Every row gives one point. Before rounding, the points of a table are all equally far from one centre. They may lie mostly on one side of it. Write the centre, to within rounding.
In the rows, 128 means zero.

Points (10 x 3)
[[133 205  91]
 [135 208 118]
 [ 91 179  74]
 [ 94 204  87]
 [143 201 105]
 [ 71 177 123]
 [152 162 111]
 [ 90 170  74]
 [129 179  73]
 [141 172  81]]
Centre: [111 174 111]

Points (16 x 12)
[[139 222 109 119 127 145 150 109 100 146 122  80]
 [153 213 147 114  92 187 146 166 100 138 110  49]
 [198 205 133 100  80 117 167 158 173 142 130  86]
 [141 193 121 139  50 130 156 167 112 158 129  25]
 [183 178 109 112 104 168 129 127  93 111  40  45]
 [197 216  83 133  93 135 161 129 141 170  93  84]
 [162 142  98 139  72 150 179 168  64 172 108  39]
 [191 210 118 149  48 154 159 182  78 149 112  49]
 [167 226  82 122  68 154 135  89 105 145 102  93]
 [156 207  98  94  85 102 206 133 108 135  70  68]
 [163 212 123 109  90 139 186 185 100 162 124  65]
 [206 194 131 118  54 140 138 136 148 160 141  73]
 [180 179  91 134 107 154 177 185 149 147 135  48]
 [147 198 156 129  76 142 174 180 125  96  61  20]
 [190 194 121 110  60 120 156 177 127 191  72  82]
 [180 229 146 152  92 192 131 160 135 159 119  98]]
Centre: [147 146 124 156  72 135 152 155 116  99  93 126]

Points (31 x 24)
[[123  71 134  94 163  94 143 189  70 148 165 112 121 132 142 120 155 177
   42 141 123  65 154 138]
 [123  69 144 104 127 119 119 170  50 139 141 140 109 117 158 138 154 175
   24 141 132  89 134 179]
 [128 111 122 150 106 103 125 190  64 123 185 110 109 117 140 112 117 141
   21 123 157  78 114 131]
 [ 80 126 133 135 113 110 132 181  69 159 135 135 109 110 170  94 138 138
   48 125 129  60 156 145]
 [ 57 115 136 116 153 143 132 200 100 134 157 125 185 121 181 139 129 136
   28 157 101  85 138 133]
 [134  79 140  99 144 110 154 169  78 144 142 100 103 115 164 154 145 172
   29 101 153  79 122 154]
 [116  95 112 123 149  93 153 159  73  87 137 134 133 114 128 139 174 162
   40 135 132 107 107 133]
 [132  92 110  99 120  94 128 176  68 143 180 109 133 123 176 107 148 165
   47 161 144 122 128 163]
 [ 98  90  87 119 149  78 129 180 106 103 142 122 119  93 166 123 173 102
   78 161 146  71 125 145]
 [111  49  89 144 168  89 147 135  84 120 199 105 117 110 184  98 149 158
   70 165 132  91 147 151]
 [ 66 104 134 134 119  80 125 149  83 142 135 134 146 131 128  96 150 174
   62 127 168  88 149 131]
 [ 86 110 103 114 140 104 131 165  80 150 161 133 122 112 155 112 168 171
   39 155 159  87 126 143]
 [100  79 135 122 169  53 145 152  73 105 172 138 146  73 152 158 146 153
   61 149 149  93 114 167]
 [130 138 128 112 145  99 104 154  69 179 166 134 145 123 159 107 158 173
   58 151 122 105 127 125]
 [106 109 134 101 140 113 143 150  67 142 208 114 151 114 182 143 134 135
   34 126 111  79 126 129]
 [104  80 135 134 155  92 154 209  95 136 168 140 154 121 170 129 125 139
   30 178 160  87 102 128]
 [173  99 136 152 133 114 163 160  81 169 147 108 169 113 151 158 161 141
    7 143 128  76 140 139]
 [125 131 130 125 126 111 147 159  75 132 191 144 113 117 155 129 149 175
   51 157  84  72  84 121]
 [120 134 126 129 138  84 166 180 127 172 153 113  94 119 146 121 156 157
   58 163 131  60 124 100]
 [ 81  78 135 131 128  65  87 172  68 132 168 135 120 153 161 120 143 144
   76 125 117  44 145 154]
 [ 97 106 123 108 176 106 125 156  75 122 168 115 155 138 153 131 169 149
   42 152 119  78 162 128]
 [139 114  96 121 145 135 137 168  97 125 151  98 129 119 170 115 171 146
   29 117 142 112 107 145]
 [145  84 157 123 141 102 109 185  67 111 148  86 123 134 161 131 167 161
   62 122 153  95 159 150]
 [130  73 144  93 128  83 150 138  98 134 187 151 122 160 148 145 160 134
   40 141 113  99 127 130]
 [ 86 124 141 105 138 108 118 196  86 127 159 145 152 129 155 129 131 157
   23 149 155  91 134 128]
 [134 109 120 139 170  91 110 152  74 136 141 147 156 118 164 105 141 167
   51 113 173  79 150 124]
 [180 128 151 139 126 135 141 161  88 134 120 138 137  95 170 115 161 152
   75 118 110  69 121  95]
 [103  86 145 121 136 118 142 190  66 145 122 132 123 115 179 115 159 127
   60 154 122  52 148 116]
 [133 123 121 114 159  79 152 188  92 147 170 125  82 135 145 101 119 141
   53 181 113  87 126 117]
 [114 119  72 148  98  91 150 115  72 110 165 134 131 126 148 168 162 145
   48 119 144  91 139 134]
 [146  69 123 120 160 120 139 167  77 111 154 134 124 134 178 131 176 136
   59 126  89  71 182 123]]
Centre: [125  80 117 158 131 137 125 157 134 146 151 127 138 108 122 159  87 149
 108 143 110  96 142 161]

Points (31 x 24)
[[140 116 129 165 114 118 195 106  81  94 140 108 116  85 162 142 106 118
   83 112 117  80 172 140]
 [180  92 184 165 110 157 201  95 111  83  82 123 125 125 115 101  75 145
  141  92 137  55 208 112]
 [146  81 126 138 123 159 190  80  80 102 137  94 100 157 162 114 112 140
  122 144 176 131 175 112]
 [173 111 152 155  87 137 180 115  74  86 114  85 108 151 129 107  48 159
  150 144 135  86 167 125]
 [ 84 118 165 147 123 145 181  95 111 127 107  81 109  80 165 100  90 116
  146 115 175 101 208 145]
 [158  57 163 147  86 139 202  84 140  74  91  79 105 139 135 110  96 115
  130 107 117 112 125 134]
 [160  67 131 167  92 196 182  80 102  80 116  61  94 107 104 127 108 137
  125  98 167  53 178 113]
 [143 136 152 149 114 145 193 121 125  88 138  67 105  97 152 100  87 115
  137  96 159 124 178 173]
 [155  91  87 162  86 171 156  58 119  73 135  99 136 112 132 136  98 122
   81 103 139  87 207 150]
 [142 128 141 100  84 151 140  26  94  79 113  94 140 130  79  88 108 108
   95 134 146 103 179 191]
 [146  80 167 134 109 182 182  80 126  85 121  93  77 126 106  96 109 177
  126 128 182  86 153 112]
 [167  65 134 191  97 115 163  73  99  85 139  70 106 109 117 126 113 185
  104 112 153  82 167 128]
 [168  78 130 170 136 142 187  54 119 137 116  52  93 114 125 131  99  89
  100 128 148  95 211 123]
 [155  68 125 159 102 186 208 113  92  98 104  95 138 108 120 113 135 148
   93 135 169 106 167  92]
 [139  52 110 110  97 134 178 103 143 110 111  42 131 122  76  94 100 145
  127  90 176  54 151 114]
 [165 122 142 150 141 180 185  78 105 108 147  68 107  92 121 139  73  98
  104 126 155  51 153 140]
 [151 102 164 168 128 160 181  92 139 102  77  96 128 120 157  80 102 141
  172  93 133 103 235 136]
 [134  97 172 205 119 124 207  78 122  84 143  94 108  92 101 149 112 136
  146 108 115  95 168  52]
 [156  41 152 131 132 137 140  93 129 102 155  93  98 131 124 130  56 112
  108  97 118 109 169 129]
 [151  62 144 159 109 189 203  94 129 109 113  94 121 117 136 135  71 153
  123  94 125 107 176 103]
 [120  81 125 172 100 113 196  98  94 135 105  97  68 105 122 118  73 145
  194 116 163  72 190 126]
 [172 110 179 115 163 149 192  57 117 115  93  94 138  84 147 103 143 134
  139 101 179 116 173 129]
 [165  61 101  90 108 151 172  78  64 108  87  85 163 104 122  92 102 116
  114 148 143  81 176 116]
 [146 114 151 114 150 164 178  91 125  71 110 135 110 125 148  87  65 155
  123 128 155  99 177 135]
 [171  59 102 145 129 128 196  88  87 115 123  62  95 135 122  81  62 111
  115 121 145 112 157 127]
 [149  84 140 120 102 152 206  79 128 107 142 104  93 111 136 121 105 131
  126  90 167  76 204 164]
 [169  47 170 143 115 164 173  67 103 110 162 100  94 125 130 123 128 112
  118 118 155 113 195 145]
 [107  90 149 139  82 175 172 113 146 131  78  77 107 120 102 139  97 180
  157 139 140  85 183 138]
 [158  68 152 153 129 186 249  91 103 133  99  98 120 109 110 122 102 109
  148 119 149 106 147 118]
 [145 119 136 152 157 186 175  37 113 106 122 100 142 101 137  69 121 147
  166 114 204 118 197 130]
 [184  99 126 167  96 116 206  70 133 109 114  88 112 103 134 126 124 178
  136 139 113 113 184 112]]
Centre: [133 119 131 158 116 133 141  85 110 118 111 111 137 126  90 106 119 108
 147 106 142  95 158 115]
